Each row of a before or after table is a point. One or more steps were done to the points. Then noise was added and the rows were shuffled. The steps act on how far a point lies along the listed directions, d1 being the first. Write out the steps. A step turns or swaps two directions, mirrors them in a line or flattens them onto one, adds a multiple of one to another, or multiplies one. Angles are multiples of 10 degrees, from the lower direction toward the higher: turns from -170 to 170, lines from 10 to 170 but not 90. Use the fewest steps. Two steps may share a direction if one is a turn and the other turns, adds or multiplies; they go together, in the order done. Otherwise the lowest direction goes first.
(in the rows, 128 means zero)

Directions:
(1): [151 141  83]
(2): [142  78 121]
(3): [ 83 119 102]
Before, 8 rows:
[[119 126 122]
 [177 173 165]
 [ 93 117 150]
 [ 88 118 112]
 [149 160 136]
 [174 170 181]
 [155 176 144]
 [173 125 104]]
After (8 x 3):
[[169 140 129]
 [132 132 118]
 [ 84 108 130]
 [106 125 201]
 [153 140  94]
 [104 129 148]
 [ 91 124 188]
 [ 97 133 158]]
Steps: swap d1 and d3; multiply d2 by 0.4

Directions:
(1): [129 100  76 147 128  88]
(2): [ 81 136 128 107  78 112]
(3): [131  69 167 139 112 124]
(4): [185 137 124 109  86 120]
(5): [124 113  96 143 104 186]
Before, 14 rows:
[[ 96 167 102 103 103 113]
 [ 56 110 148 107  47  85]
 [126 156  85 132 149 148]
 [114 106 181 128 215  56]
 [141 123 127 146 133 150]
 [ 96 126 119 120 136 143]
 [139  93 142 134 137 134]
 [149 171 123 112 168 141]
 [ 87  89 135 162 152 137]
 [139  95 129 154 138 132]
 [148 127 174 156 140 142]
 [140 112 158 120 134 165]
 [138 108 129 148 150 156]
 [124 131 189 116 104 178]]
After, 14 rows:
[[119 138 162 147 121 129]
 [119 160  98 129 157 161]
 [112  71 156 141 101  99]
 [112 111 129 145 123 130]
 [ 44  89 125 143 223  17]
 [128 135 201 111 103 185]
 [123 127 159 109 119 165]
 [119 104 136 123 122 130]
 [102 131 133 136 137 155]
 [139 173 113 111 160 130]
 [ 33  93 139 171 174 142]
 [ 83 121 131 129 162 155]
 [136 144 109 125 135 125]
 [129 135 132 136 120 156]]
Steps: add -0.7 times d5 to d1; flatten d2 and d3 onto the line at 70 degrees; multiply d4 by 2

Directions:
(1): [151  80 128  90 119  89 135 130 105  75 154]
(2): [117 102 135 149 130 180 143  60 105 112 148]
(3): [150 111 140 165 125 114 183 153  77 164 122]
(4): [146 161  94 121 203 105 143 100 113 122 126]
(5): [ 68 122 100 114 125 135 148 142 100 100  71]
(6): [139  84  66 121 131 143  86 134 110 170 131]
Before, 9 rows:
[[133  94 163 155 124 175 124  60 109 131 165]
 [ 89  94 121 118 113 147 145 109  90 121  85]
 [171  61  78 127  99 146  63 140  97 178 164]
 [113 164 156 118 141 131 130 126 138 120 116]
 [131 131 109 110 135 116 123 132 142 115 128]
 [184  69 135 115  93 103 130 141 114 105 156]
 [169 149 126 124 159  70 176 157  94  97 122]
 [150 134 118 146 127 117  89 131 151 143 137]
 [127 143 154 131 118 106 122 156 137 150 119]]
After:
[[162 150 145 215 166 139 242 120  42 166 111]
 [141 139 115 138 130 128  69 118 167 134 139]
 [169  72 156  99 112  84 119 130 105  98 170]
 [110 168 152  98 141 126 110 125 155 103 119]
 [112 145 106 112 140 150 103 101 163 112 127]
 [163  79 148 184 101 174 165  96  89 156 149]
 [105  83 122 110 110 115 158 138  76 118  84]
 [171  61  83 145 102 158  77 133  87 194 161]
 [122 143 159 156 119 125 139 144 124 169 119]]
Steps: swap d1 and d2; multiply d3 by 3

Directions:
(1): [179  65  85 153 104 120 130 111 146 115 126 158  92 120]
(2): [139 155 113 138 105  70 144 172 118 125  73 145 152  90]
(3): [165 136  89 114 101 174 121 171 109 162 150 140 173 152]
(4): [147 140 141 137 130 170 196 103 109  74 103 146 152 140]
(5): [156 179 125 156  94 161  95  86 155 138 101  94 121 103]
(6): [ 96 119 127 178 101 130 151 112  63 178 117 122 105 142]
Before, 13 rows:
[[ 96 111 143  87 191 116 136 158 142 103 159 123 118 132]
 [ 90 106 141 143 137  93 164 119 112 112 131 147 111 131]
 [154 146 107 140 103 149  77 115 145 159 134 110 131 138]
 [152 162 117 121  94 156  78 117 142 163 129  97 120 111]
 [ 83  97 147  96 160 101 129 132 114 124 175 144 122 163]
 [147  93 129 130 144 125 156 113 128 108 123 151 118 148]
 [113 105 143 130 131 119 131 127 124 134 137 128  93 130]
 [145 160 110 116  97 179  96 122 123 167 169 127 154 154]
 [103 112 138 142 124 115 160 113 107 137 124 133 115 124]
 [159 148 103 131 100 140  73 156 121 186 127 128 143 119]
 [109  99 143 151 141  98 163 123  92 130 131 133 133 144]
 [153 191 120 109 111 156 109 142 137 156 120 102 155 125]
 [ 89 110 153 131 155 113 159  94  90 115 129 116  91 150]]
After:
[[139  92 137 133 147 111 158 107 129 100 115 151 111 142]
 [ 74 101 154 102 164  73 135 130 116 113 158 148 115 151]
 [168 170  97 116  81 163  77 147 130 177 128 106 146 117]
 [ 71  94 173 147 169  61 170  69 107  84 101 117  54 121]
 [189 174  62 105  61 205  97 188  97 203 174 150 214 166]
 [ 72  88 164 153 153  69 167  84 128  88 122 139  74 117]
 [108  82 148 158 147  90 163 102 101 119 129 133 109 137]
 [176 202  97  96  94 192 103 172 124 180 138 105 190 143]
 [ 99  96 144 152 129 102 162  96 117 123 118 132  91 114]
 [194 150  67 119  76 189  65 189 106 217 153 138 180 143]
 [ 72 122 164  89 201  94 142 152 146  92 145 116 112 119]
 [105 100 152 137 136  96 138 117 131 119 124 130  75 117]
 [174 153  84 135  85 157  78 150 134 176 132 125 161 143]]
Steps: add 0.5 times d6 to d1; flatten d2 and d5 onto the line at 80 degrees; multiply d3 by 2.5

Directions:
(1): [108  79 136  93 121 129  98 163 152 124 159  41 128 152 125 148 115 115
  96 109]
(2): [152 162 125 130  84 101 180 165  78  77 163 102 125 146 141  83 120 118
 119 133]
Before (10 x 20):
[[125 113 132 130 146 138 103 126 158 143 123 127 131 131 116 141 115 128
  112 120]
 [126 105 147 101 128 132 123 144 124 113 161  84 146 161 124 113 129 121
   98 127]
 [112  88 121 109 134 124 100 136 144 120 148  76 127 134 142 141 133 129
  114 115]
 [114 109 121 117 162 146  80  82 161 161  82 175 128 120 112 151 143 137
  137 131]
 [103  90 132 120 165 152  63  90 184 174 109 122 126 130 122 176 147 131
  137 115]
 [147 141 122 136 128 127 138 124 113 119 141 151 145 134 126  97 137 136
  145 134]
 [ 97  84 129 113 151 137 109 115 151 153 120 114 115 135 139 168 121 116
  112 115]
 [143 166 123 152 138 134 159  99 101 126 105 213 138 107 139 115 155 136
  161 144]
 [151 181 107 188 156 138 146  51 113 142  62 247 127  92 129 109 166 135
  159 146]
 [132 145 122 137 115 119 144 142 120 103 129 127 137 131 126 118 121 122
  115 137]]
After:
[[155 169 112 119  90 104 165 142  79  77 142 132 123 150 131  76 130 120
  122 139]
 [127 123 140 128 163 149 114  89 140 149 109 176 149 127 117 126 147 137
  132 137]
 [129 104 130 118 133 136 106 137 138 128 152 104 144 145 121 118 132 130
  128 125]
 [148 155 128 146 126 127 146 126 120 120 127 158 132 127 125 108 117 131
  123 130]
 [123  96 138  98 105 120 132 175 117  97 174  54 140 156 142 127 127 111
  107 117]
 [132 151 119 147 129 116 174 107  95 118 116 178 114 125 151 118 129 117
  134 139]
 [136 109 119 106  78 104 146 183 106  67 188   9 123 178 140  96 124  90
   68 109]
 [128 141 114 149 143 125 130  91 123 130 108 176 129 105 144 123 146 144
  150 137]
 [163 193 122 156 101 104 172 115  79  97 135 164 122 133 149  82 145 127
  153 145]
 [116 114 122 130 136 134 108 133 152 131 118 121 140 128 118 147 123 127
  110 130]]
Steps: turn d1 and d2 by -150 degrees

Directions:
(1): [134  90 191 148 119 170 118 127 153 155 116  89 141 145 192 176 106 122
 149 139 180  81 135 109 189 164  94 132 136 168 121 145 117 156  93  85
 148 111 113  91 124 171 111 135 106 169 114 151]
(2): [182  89  78  61 145 163 152 113 144 158 143 133 179 116 128 207 170 113
 114 115 170 114  95  92 135 106 150 131 152 108 139 129  99 128 140 194
 141 133  99 124 108 132 119 126 124  89  99  91]
(3): [101 126 142 142 161 115  89 130 142 123 139 139 187 123 122 155 118 116
 107 151 147 183 138 122 118 120 111 150  99  85 137 144 137 137 215  87
 154  69  73 159 187 171  92 116 158 141 141 107]
(4): [158  95 163 131 146  90 156 142 196 131  71 159 163 145 128  97 135 178
 111 166 146 153  94 143 147  93 143 103  87 149 106 129 134 131 111 124
  76 177 122 108 138 133 135 152 200 148  88  97]
(5): [156 159 148 103 105 128  72 165 117 144 129 126 162 147 123 124  95 119
 128 183  99  80 115 120 112 121  80  48 116 179 127 100  83 149 168 133
 137 138 106 180  96 105 121 178 130  89 155 122]
Before (9 x 48):
[[186  75 143 107 130 162 147 119 162 169  90 141 182 145 172 196 131 142
  126 165 171  95  98 100 168 135 129  99 138 148 128 145 106 159 106 138
  131 142 102 104 124 170 112 155 120 137  93 114]
 [148 143 106  90 106 155 134 118  86 149 150 136 113 117 118 141 144 120
  139 124 124  99 134 122 118 127 133 108 141 143 143 110  94 120 119 163
  127 146 145 137  89  94 139 138  94  87 126 112]
 [ 59 155 123 162 112 125 102 116  93 122 159 143  88 105 132 135 134 109
  144  83 124 161 161 135 130 160 119 185 140  95 149 140 158 130 124  87
  157  85 140 120 156 159  96  87 105 134 171 149]
 [ 57 127 159 180 132 109 132 115 122 113 125 114 108 124 123  99  99 125
  141 113 130 162 171 141 146 155 116 201 126 100 117 142 171 128 108  66
  134 101 132 121 159 166 123  98 108 188 137 156]
 [128 159 147 145  92 114 138 131  92 144 130 117  61 138 123  83 103 108
  149 109  75  47 133 143 113 159 115  83 151 184 129  84 120 122  65 149
  136 162 169 139  64  74 129 137  77 107 162 168]
 [171  76 178 126 152 140 127 129 191 171  89 114 185 139 181 184 115 137
  113 151 198 115 109 114 190 123 121 143 107 155 119 148 125 158 116  93
  121 121  82 108 126 163 105 143 157 145 106 111]
 [ 81  99 143 156 145  97 143 108 148  94 127 142 117 125 132  94 150 134
  124 129 154 164 155 157 139 136 162 173  93 136 126 152 159 136 114  74
  103 132 145  91 178 128 136 107 154 178 100 128]
 [123 159  99 125  94 144 155 110  77 113 145  97  63 130 132 121 136 120
  142  68 107  69 132 129 130 147 149 148 165 137 129 119 107 127  34 158
  139 112 184 104  78  96 151 130  51 128 132 176]
 [186  73 137 101 143 153 131 122 181 168 130 114 155 135 162 194 155 148
  119 154 180 100  93  90 141 130 136 128 135 131 129 141 112 135 129 140
  123 132  93 103 121 180 125 130 140 122  95 119]]
After:
[[133 138 190 144  91 106  96 164 156 155  92 156 131 147 151 103 107 157
  144 165 125 101 111 140 160 133  87  78 104 195 120 114 117 158  90  94
  106 169 134 123 108 137 107 168 163 124 143 127]
 [104 114 187 162 177  90  89 131 184 118 105 141 233 144 137 160 111 143
   85 169 179 195 118 127 142 103 114 164  60  83 123 157 124 157 199  54
  150  31  52 146 211 203  75 135 184 182 119 104]
 [113 159 174 142 104  87 101 161 128 129  99 132 135 150 104  55  74 145
  135 177  84 109 134 146 124 123  86  90 106 174 105  99 122 141 117  98
  105 163 131 171 104 110 138 167 136 137 150 135]
 [123  95 148 123 151 149 140 102 138 146 133 141 162 114 144 176 146 131
  123 131 187 161 141 120 154 128 138 166 114 101 139 149 125 127 147 104
  132 100 103 110 158 168 109 111 132 150 101  97]
 [163 123  47  86 141 120 166 106 113 130 120 186 147 113  91 144 170 141
  101 129 106 165 100 124  87 101 185 122 140  77 143 128 132 118 145 193
  113 149 128 142 136 117 138 127 132  89 114  94]
 [182 119  68  76 140 125 142 119 140 142 152 145 123 117  98 144 177 146
  102 134 120 131  89 109  76 104 170 122 139  97 140 120 120 106 151 193
  110 149 119 139 112 127 146 122 142  72 114 106]
 [101 163 130 119 109 105  70 142  93 105 159 132 128 134 112  87 115 101
  128 168  95 107 153 146  94 137 112  91 102 178 136 114 106 151 168  99
  133 130 132 167 128  81 133 153 122 108 156 131]
 [170 156  53  83 136  99 155 126 110 132 121 159 109 107  80  99 153 136
   98 105  89 142 103 144  86  87 178 130 130 114 135 107 133 108 121 191
   94 172 147 157  85  61 154 135 144  58 135 102]
 [ 69  93 190 203 188  79 134 106 176 126 114 150 163 124 132 131 115 121
  105 124 162 201 144 144 138 140 131 191  89  72 131 148 183 125 169  55
  148  68  82 124 212 191  67  82 167 194 130 124]]
Steps: turn d1 and d4 by 140 degrees; turn d3 and d5 by 160 degrees; multiply d3 by 1.6
